Each row of a before or after table is a point. The points were changed in one or more steps. Then noise was added and the rows were shuffled. The steps act on columns, c1 being the first. What was done? A step turns or swaps two columns, mirrors them in a line or flattens them onto one, adds a multiple of one to another, or multiplies or shifts one. Angles are multiples of 10 degrees, from the lower column toward the higher: turns from -170 to 170, lines from 10 to 170 but not 90. Use the fewest steps. Two steps may share a column if one is a turn and the other turns, adds or multiplies; they go together, in the order done. Otherwise the lowest column goes first.
(in the rows, 128 means zero)

Before (12 x 3):
[[160 119  98]
 [ 84 129 130]
 [160 142 122]
 [118 122 129]
 [140 144 196]
 [ 89 136 104]
 [113 106 129]
 [ 93 144 110]
 [ 68 168 149]
 [171  78  97]
 [145 146 177]
 [ 73  80 156]]
After:
[[137 114 111]
 [137 124 124]
 [199 140 155]
 [166 115 124]
 [161 110 154]
 [179 111  70]
 [160  98 149]
 [139 191 109]
 [ 71  93  97]
 [ 88 113 135]
 [132 178 115]
 [ 98 137 145]]
Steps: turn c2 and c3 by 120 degrees; turn c1 and c2 by 160 degrees

Before (10 x 6):
[[ 89 142 137 156 188 138]
 [ 74  73 149  96 123 142]
 [ 90 147 153 139 112 162]
 [141  77 115  80 173 142]
 [147 130 166 116 159 101]
 [142  72 100 147 172 167]
 [115  95 148  90 119  97]
 [124 135 150 146 163 171]
 [134  76  97 111 142 114]
 [ 89 116 108 122 129 160]]
After, 10 rows:
[[115  97 121  85 121 151]
 [137  80  86 107 142 135]
 [ 88 142 167 151 192 108]
 [ 87 150 139 166 115 138]
 [ 75  73  94 125 124 161]
 [149 133 172  96 157 125]
 [126 139 143 180 159 134]
 [ 89 114  78 148 129 148]
 [142  73  96 169 176 130]
 [139  78  38 116 172 175]]
Steps: turn c4 and c6 by -60 degrees; add -1.5 times c6 to c3

Before (13 x 11):
[[116 158 167 113 112 116 125 123  99 133 145]
 [118 126 172 173 159 107 165 145 159 133 137]
 [111 119 147 127 130 121 148 108 157 117 162]
 [101 157 138 115  96 165 124 122  88 163 146]
 [153 174 115 164 162 114 139 140  94 162 123]
 [121 128 154 161  95 112 103 108 127 115 160]
 [158 146 137 132 129 115 105  98 157 140  92]
 [111 132 107 117  95 109 124 155 155 104 126]
 [149 138 168 110 147 146 138 139 147 169 156]
 [129 145 126 153 156 137 161 143 129 118 129]
 [135 119 129 132 131 151 110 153  96 112 156]
 [101 154 152 142 140 100 110 116  98 163 130]
 [129 116 160 166 132 104 157 107 119 156 132]]
After (13 x 11):
[[109 155 150 143 139  89 109 116  39  92 131]
 [147 148 124 153 155 149 162 141 131 138 129]
 [130 114 161 167 133  89 157 106 100 103 131]
 [ 79 155 139 121  95 163 126 122   7  91 145]
 [136 120 126 140 132 169 110 154  33 141 157]
 [ 87 130 107 116  95 126 126 154 209 153 126]
 [177 175 116 164 163 121 139 141  25  95 123]
 [142 125 171 175 160 120 164 143 223 122 138]
 [ 97 128 153 171  93  99 104 109 123 142 158]
 [105 157 166 118 109 113 125 122  42 121 144]
 [113 118 144 137 131 105 146 109 214 140 160]
 [162 137 168 116 147 154 138 138 185  88 155]
 [162 144 138 120 131  94 105  98 215 117  92]]
Steps: add 0.7 times c5 to c1; add 0.3 times c11 to c4; add 0.7 times c8 to c6; multiply c9 by 3; multiply c10 by -1

Before, 13 rows:
[[122 156 173 130 114 160  60 125 235  88 120 138 133 113  88 115 140 165]
 [113 173 147  89  90 132  49 146 176 113  94 158 104 124 123 132 174 120]
 [115 100 117 118 124 183 113 133 151 118 156 122 128  84 134  99 115  80]
 [146 144 141 152  66 121 136 158 151 127  72 134 147 131  74  93 168 107]
 [ 86 134 149 110 167 178  97 134 150 151 112 145 134 190 115  80 148 134]
 [136 167 228 136 154 191 148 107 144 103 134  87 154 151 140  83 164  99]
 [ 71  87 138 143 146 168 106 151 137  98 142 161 159 145 123  95 187 127]
 [133 205 132 136 139  73 171 109 167 130 125 114 135 127 133  87 124  88]
 [130 154  95  83 117 161 143 151 125 103  99  98  91 130 143 103 105 112]
 [168 104 113 169 105 156  68 158 143 116 165 166 120 135 146 116 105 117]
 [131 103 145 120 135  92 136 119 127 149 109 127 178 145 182 150  73 142]
 [122 104 119 132 131 182 112 105 124 107 175 114  39 140 109  78  90  91]
 [170 165 131 124 109 131 161  92 126 123 133 163 145 123 176  90 144 100]]
After:
[[130  91  99  39 119 167 142 151 124 103 105 132  91 129 144  99  98 115]
 [119 135 116 136 133 183 114 103 124 110  90 151  43 140 109  75 177  88]
 [167 169 114 211 106 160  76 159 146 119 100 114 116 133 148 117 167 117]
 [112 118 150  55  87 134  50 150 178 111 176  76 107 127 121 132  97 117]
 [119 145 117 106 125 183 113 133 155 117 116 154 127  79 132  99 158  80]
 [134  78 228 144 156 194 149 108 142 100 164 139 156 149 134  85 137 105]
 [134  59 135 144 137  75 174 108 168 130 129  88 133 131 134  85 123  86]
 [121 114 174 134 115 161  63 126 238  86 145 102 134 113  90 115 120 167]
 [131 148 143 109 138  90 140 120 124 149  74 142 179 150 181 148 109 142]
 [ 86 131 146  93 168 177  97 131 153 154 146 110 134 190 115  83 113 129]
 [170 124 131 118 106 131 158  93 123 117 144  76 146 123 172  89 131  99]
 [151 123 141 171  65 122 131 157 151 131 173 110 146 130  73  92  75 110]
 [ 67 183 136 158 146 172 102 148 137 101 188 133 156 146 124  99 139 125]]
Steps: turn c2 and c12 by -140 degrees; multiply c4 by 2; swap c11 and c17

Before, 8 rows:
[[135 125 110 134 119 153  86 104  82  95 140 172 113 124 176 155 153  85
  187 119  93 140 121 144 145 140 146  91 130 129 113 154]
 [165 179 138 119  94  89 128 148 155  92 151 163 155 109 138 174 104 148
  131 105 166 137 154 136  87 116 130  95 138 105  87 127]
 [139 166 120  95 117 147 139  54 179 141 180 166 103 127 129 104 138 111
  122 145 140 115 121 190 127 154 177 126 194  80  91 121]
 [104 206 133 110 112 150 140 125 157 185 173 102  91 177 108 108 158  89
   95  91 121 132  90 123 143 170 136 115 200  71 105 157]
 [127 127 141 174 122 136  84 121 151 160 176 176 126 147 148 153 111 114
  132 173 132 101 168 147  95 189 123 172 132  90 184  91]
 [152 116 157 151 146 133 169 131 141  95 167  87 158 134 151 164 118 160
  100 166  92 169 178 120  95 140 110 112 128 120 145 150]
 [ 84 199 174  91 182 105  93 145  85 163  90 135  92 156 140 126 116 175
  123 186 125 172  96 142 126 122 193 156 190 130 183 128]
 [ 76 204  80 112 175 108  96 141 161 128 120 157 141 177 104  88 128 144
  106  89 184 127 164 117 128 108 153 174 157  78 158 111]]
After, 8 rows:
[[104  48 132 110 112 211 141 157 126 137 172 101  92 177 107 108 150  89
   93  92  70 132  81 121 142 170 137 115 200  71 105 160]
 [ 86  80 173  90 183 165  93  87 144 135  91 136  93 155 141 125 121 176
  123 186  92 172  90 142 127 121 193 158 188 131 184 127]
 [ 75  86  80 113 175 167  96 161 141 122 120 157 141 176 104  89 130 143
  107  89  21 126 162 116 129 108 153 174 155  76 157 112]
 [135 144 110 133 118 213  85  82 104 128 140 173 113 125 176 155 144  85
  189 120 188 140 128 144 145 141 147  91 129 129 112 152]
 [138 107 121  94 117 208 139 180  54 129 179 166 103 126 128 106 133 112
  122 146  95 114 118 190 128 154 177 123 195  80  91 120]
 [153 132 156 151 146 195 168 142 131 119 166  87 158 134 151 165 120 160
  101 165 178 169 181 121  95 140 111 112 129 119 146 150]
 [165 122 139 119  95 148 128 156 148 123 151 163 156 109 138 174 111 149
  129 105  73 139 160 137  87 116 131  94 138 104  87 128]
 [127 147 140 173 122 197  84 151 121 123 177 176 125 147 145 152 114 114
  132 173 140 102 161 147  94 191 122 173 133  90 183  92]]
Steps: add -1 times c15 to c2; turn c2 and c21 by -140 degrees; shift c6 by 60; swap c8 and c9; flatten c10 and c23 onto the line at 100 degrees; multiply c17 by 0.7

Before, 11 rows:
[[169 138 106 106 140 116  71 128 152  97  92 150 139 114  88 113 103 129
  111 125 137 187 135 117 112 140 101 145 140 110 160 130 135 116  98 160
  145 169  80 127 168 115 147 111 164 141 165 107  69 144  91 165  88  72
  175 156 184  91 172 134  58 189 120 120]
 [115 201  49 156 125 104  98 159 107 119 136  82  95 124  94  67  98  80
  160 139 136 143  89 135 138 134 136 102  74 203 117 141 175 143 127 142
  140 170 109 149 153 114 101 134  75 114 141 119 121  76 107 176 122 124
  116  88 120 140 172 171 129 109 116  98]
 [125 129 139 137  81 145  96 158 107 115 137 122  84 157 143 110 132 153
  111  88  90 106 109 101 118 136 137 111 135 137 121 120 105 144 154 124
  100 159 126 108  58 148  86  99  85 128 128 115 153  96  77 142 154 132
  132 145 169 104 113 188 141 144 194 189]
 [104 152 126 108  78 138  89 168 129 141 116 140 116 105 147  80 118 164
  138 146 152 112  90 132  85  80 155 142 169 145 169 103 122 159 112 160
  138  97 133 132 132 119  96  86 128 143 165 121 141 160 139 162 140  98
   91 106  91 102  87 153 119 105 130  94]
 [180  73 135 105 139 138 153 150 153 131 156 124  55  66 129 111 162 144
  129  92  95 113  83 153 108  96  91 153 136 155 160 118 142 166 155 136
  102 110  48  62 131 156 122 109 162 103 107 173  84 116 155 129 192 102
  161 150  95 129 115 107 121  66 169 147]
 [121 143 100  67 113  99 146 149 119 100 147 180  93  74 127 164 161  87
  118 130 117 112  91 144  91 114 137 146 127 129 171 155 137 191 144 131
  180 138 132 118 120 118 134 131 139  63 130 118 162 120  79 170  71 196
  129 154 136  88 106  93 145 120 146 158]
 [148  78  74 146 160 171 111 164  96  80 144 185 130 105 124  90  97  79
  139 132 130 111 151 112  94 121 159 139 117 158 116 189 141 118 111 132
  108 162 126 127 150 144  85 100 180 127 164 136 197 146 205 128 130 143
  172 165 174 120 136  85  70 110 125 142]
 [115  98  24 135 218  66 151 120 167 104 173 149  83 130  97 116 114 157
  122 164 164 130  88 147  39 166 112 174 155 139  98 134  98 119 116 153
  178 170 138 122 102 150  80  96 124 103 127 147  90 143 129 165 140 107
  163 145 114  80  61 124 156  71 174 102]
 [ 71 135 143  36  78 116 124 129  73 148 160 156 155 104 138 112 154 125
  149 114 122 102 136 135 104 128  73  95 113  90  76 138 164 121 115 136
  122 151  98  89 112 135 135 178  97 122 142 101 157 172 145 143 164 134
  137 149 217 111 128 163 137 113 132 106]
 [ 87  70 107 113 147 123 157 109  95 148  79 154 129  92  66 116 154 145
  108 104 139 148  95  86 130 147 103 220  92 184 121 113 131 199 147 112
  106 169 169 171  83 189 150 158 132 117 152 152 154 145 128 136 103 175
   72 102 164 125  77 154 113 121 144 137]
 [215 120 105  69 121 119 128 178 142 138 138 138  92 104 115  84 112 103
  145 147 165 129  56 145 145 141  82  94 119  95  76 137 134 139 152 166
   96 125  98  98 130 116 122 174 164 131 188 185 115 119 129 175  98  69
  118 204 122  94  99 113 123 129 144 108]]
After, 11 rows:
[[166 134 142  36  78 115 128 130  72 109 159 156 154 104 138 113 151 124
  170 115 121 102 162 135 105 121  73  95 112  91  76 138 165 121 116 136
  122 153  99  90 113 136 134 179  96 123 144 101 157 172 145 112 166 134
  138 149 217 110 129 164  85 112 132 107]
 [141  70 106 112 146 124  97 109  95 114  77 154 129  91  67 115 158 145
  101 106 139 148  76  87 129 137 103 220  92 184 120 113 131 200 148 112
  107 168 170 170  83 189 151 158 132 115 153 154 155 145 129 127 103 177
   71 102 165 123  76 154  85 121 144 136]
 [ 42 139 106 103 139 118 191 128 151 150  92 149 140 112  87 114 109 129
   89 125 136 188 113 117 112 149 102 142 139 110 161 131 136 116  98 158
  146 170  79 126 169 116 147 111 162 142 164 110  68 145  92 131  89  73
  175 156 183  90 173 133 110 190 119 119]
 [133 129 140 139  83 145 163 159 106 135 139 122  85 157 143 110 134 154
  103  88  90 105  89 101 118 132 137 110 136 137 120 120 105 143 154 126
   99 159 126 108  57 147  87  99  86 128 127 116 155  97  78 109 155 132
  132 146 168 105 113 188 130 145 194 190]
 [127 142 101  68 112  99 116 149 119 159 148 183  92  73 126 164 155  87
  126 130 116 110  83 145  90 103 138 146 127 129 173 157 137 191 144 131
  180 138 131 116 120 118 135 131 141  64 129 119 161 119  78  82  71 197
  127 155 136  88 105  92 119 120 146 157]
 [ 89  74 135 104 139 140 103 150 152 130 156 124  54  66 128 112 148 143
  152  91  96 114  91 153 109  88  89 153 136 154 161 119 141 166 155 136
  102 109  49  61 131 156 120 108 162 101 107 174  85 117 154 129 193 102
  159 152  95 128 115 107 162  65 169 147]
 [120 201  49 157 125 102 160 160 106 131 136  82  95 123  94  67 102  80
  217 137 135 143 133 135 138 145 138 102  75 206 116 140 174 143 128 142
  139 168 110 149 152 113 101 134  76 115 142 120 119  75 108  85 122 123
  116  89 121 140 172 171 103 110 116  99]
 [142  97  23 135 219  65 109 118 166 155 172 147  84 129  98 117 129 159
  134 164 164 129  85 147  40 168 111 175 155 142  99 132  97 119 116 153
  181 170 137 121 101 149  80  97 125 104 127 148  91 142 130  81 142 108
  163 145 115  78  62 126 121  72 173 100]
 [ 50 121 106  68 121 118 126 178 141 118 138 139  94 105 115  84 118 104
  202 146 164 130  87 146 144 148  82  93 119  95  76 138 132 140 151 165
   98 125  96  97 130 115 120 174 163 132 187 185 114 119 129  90  97  68
  118 206 123  94  99 114 176 129 146 107]
 [ 77  79  74 146 161 171 152 162  96 171 143 184 129 106 124  91  95  79
  140 133 131 112 163 113  94 133 160 139 118 157 116 190 141 118 109 131
  108 162 126 126 152 146  85  99 181 128 165 136 197 145 204 156 131 142
  174 165 173 121 136  85 112 110 126 142]
 [124 152 127 109  78 138 166 166 130 109 116 140 115 104 147  80 101 165
  169 145 151 112 108 131  85  87 155 141 167 145 170 102 122 158 112 159
  139  97 134 131 131 118  97  85 128 143 165 121 141 158 140 102 139  98
   91 105  92 103  86 153  94 106 130  93]]
Steps: turn c52 and c61 by 150 degrees; turn c1 and c61 by 130 degrees; turn c7 and c10 by 170 degrees; turn c17 and c26 by -20 degrees; multiply c19 by 2.5; turn c19 and c23 by 30 degrees

Before:
[[ 87 154 116 147 102 104  84 127 127 151 181  82 175 131  98  88 126 125
  152 126  84 160 142 136 151  94 162 123 161 128 172  92 113 103 101 159
   91 180 189  69 132 125 151  87  95 137 119 147 142 135 116 142  75 134
   93  89  69 100 131 149 109 104 119 111]
 [132 128 109  83 110 139 105  87 167 136 164  94  91 154  99  81 144 118
  130 119 109  76 163 120 142 142 131  95 101 126 149 165 106 127 177  97
  138 115 102 159 161 100 163 184 135 135 106 188 133 150 158  87 124 105
  100  75 159 118 138 128  98 157 120 150]
 [129 147 120  90  92  63 107 100 112 161  96 146  80 182 101 150 136 117
  172 141  78  62 158 196 156  72 157  97 144 137  94 136 135 110 117 121
  165 128 108 115 171 126  82  92 107 103 117 186 121  88 104 169 125 142
  103 152 138 146 105 191  97 137 185 113]
 [111  98  93 125 174 151  92 109  95 122 101 141 116 168 108  99 144  72
  126 130 168  61 104 181  72 147 154 145 152 127  97 154 103 127 105 100
  147  82 154 126  96 128 124 146  81 134 133 109 169 151 103 110  59 119
  154  98 122 142 121  97 113  78 155 123]
 [166 161 109 175 131 139  97 173 108 134 125 154  78 114 103 137 172 128
  134 130 167 109 100  93 103 158 137 174 180 134 105 109 127 134 105 166
  170 105 172  82 182 183 133 164  85 114  66 133 176  57 183 134 112  70
  129 102 166 135 159 179  95 103 119 127]
 [166 134 123 129 117 147 123 110 145 149 118 121 108 123  95 143 121  51
  107 195 136 150 130  99  91 152  81 106 109  93 141 162  78 134 124 158
  115 176 101 151 111  96 151 178 168 115  67 101 174 157 183 114 124 148
   83 109 136 152 158 173  96 136 165 134]
 [ 89 119 128  94 192 151 150  95 142 195  96  55 182 110 133 149 173 123
  107 135 123 162 152 124 142  66 133 160 145 130 152 161  72 166 112 170
  107 161  92  66 124 148  98  95 152 166 156 123 139 160 123 178 102 139
  146  85 110 124 161 100 107 140 183 101]
 [164 129 163 138 104  82 116 187 145 116 120 147  87 120 121  81 139 136
  161 152 110 140 148 132 147 166 164 169 165  84  76 120  94 170 106 166
  103 155 113 153 104 167 159 113 136  79 120 104 154  69 192 151 150 110
   85 137  91 114 117 125 156  92  90  80]
 [118 106  96 138 165 103 106 127 146 134 185 102  90 122 162 163 172 128
   91 103  96 121 129 155  87 103  89 196  98 107 129 172 116 126 137 132
  170 113 174 127 135 192 166 186 170  86 145 187 127  83 176  87 128 136
  108 176 132 138 129 156 123 115 143 117]
 [181  95 169 118 138  63 141 184  96 136 120 104 173 106  71 165  98 144
  132 135 146  71 122 154  97 111 117 123 143 106 109  76 138 130 165 178
  146 136 108 145 117 183  75 122  76 135  78 137  77 113  98 161 131  53
   79 165  78  66 139 105  98 140 150 121]]
After:
[[157 159 108 171 138 138  89 176 152 132 126 159  75 113 103 144 173 130
  133 131 168 113  99  93 106 186 132 172 178  89  99 149 125 133 114 165
  175 108 176 145 178 215 129 154  80 110  84 134 184  56 187 140 110  67
  126  99 162 140 168 182  93 102 122 126]
 [ 57 154 115 149 102 111  81 133 154 145 176  84 175 127 124  91 127 125
  143 130  86 155 134 135 150 186 167 124 162 137 173 160 116  96 102 151
   97 183 184  85 139 166 149  83  84 132 102 145 131 128 113 133  74 129
   87  90  73 101 127 160 112 105 115 118]
 [127 126 112  80 110 141 108  90 163 138 161  92  89 150 160  80 148 116
  130 120 114  76 165 121 145 102 133  93  98 104 146 100 106 126 180  92
  140 111  99 149 165 143 156 192 139 138 130 183 129 147 160  91 125 106
   96  74 157 125 141 134  96 163 118 152]
 [169 125 164 147  97  82 117 192 133 115 122 157  93 124 146  82 142 135
  163 156 119 137 148 129 142 107 160 171 166 152  75 114  96 177 102 166
  107 155 116 167 104 207 162 110 135  83  92 103 159  67 199 149 148 112
   82 145  91 106 118 121 154  99  87  76]
 [165 130 125 132 123 148 117 117 166 144 120 122 106 130 137 137 120  52
  103 194 139 149 137 100 102  98  77 107 110  94 131  77  72 131 123 157
  117 172 105 153 115 137 149 180 167 113  76  99 189 156 182 114 121 144
   81 115 132 150 157 173 103 137 166 134]
 [126 147 125  86 100  68 101  99 151 157  93 144  76 183 115 157 137 111
  167 138  81  62 156 192 159 134 161 100 145 109  94 132 137 117 113 115
  170 134 109  73 167 167  78  93 108 106 124 187 122  88 103 169 129 142
  100 151 140 143  99 190  89 138 181 109]
 [ 83  91  90 117 166 151  95 105 141 123  91 151 117 167  92  98 147  70
  126 125 169  61 106 176  68 133 152 143 148 131 102 100 108 128 100  97
  150  77 157 145  95 172 126 146  75 137 131 105 162 150 100 109  58 121
  157  99 116 138 130 105 116  74 151 120]
 [239  98 164 121 131  67 146 181 177 134 122 105 174  99  83 163  98 142
  131 134 144  70 126 151  99 103 115 120 148 117 107 159 129 128 166 177
  147 142 107 116 121 222  73 123  78 134  56 139  98 113  93 157 130  55
   84 164  77  66 142 103  95 146 151 122]
 [116 105 100 139 161  97 102 124  96 133 182 101  92 120 154 159 174 132
   94 103  94 121 127 161  90 122  87 203 101 138 122  81 106 126 138 136
  170 116 174 110 134 231 167 185 163  85 145 192 123  80 179  84 129 142
  106 169 141 139 133 161 123 118 137 116]
 [ 70 114 129  95 189 150 149  90 124 198  94  51 182 109 147 160 175 124
  113 135 123 159 152 127 144 172 140 162 146 135 161 101  75 165 113 171
  106 161  91  59 132 190 100  99 146 169 162 124 128 161 127 175 101 142
  147  84 114 118 167  93 107 140 180 100]]
Steps: turn c1 and c49 by 20 degrees; multiply c1 by 1.6; turn c9 and c15 by 80 degrees; turn c26 and c40 by 80 degrees; turn c30 and c32 by 150 degrees; turn c30 and c47 by -50 degrees; shift c42 by 40
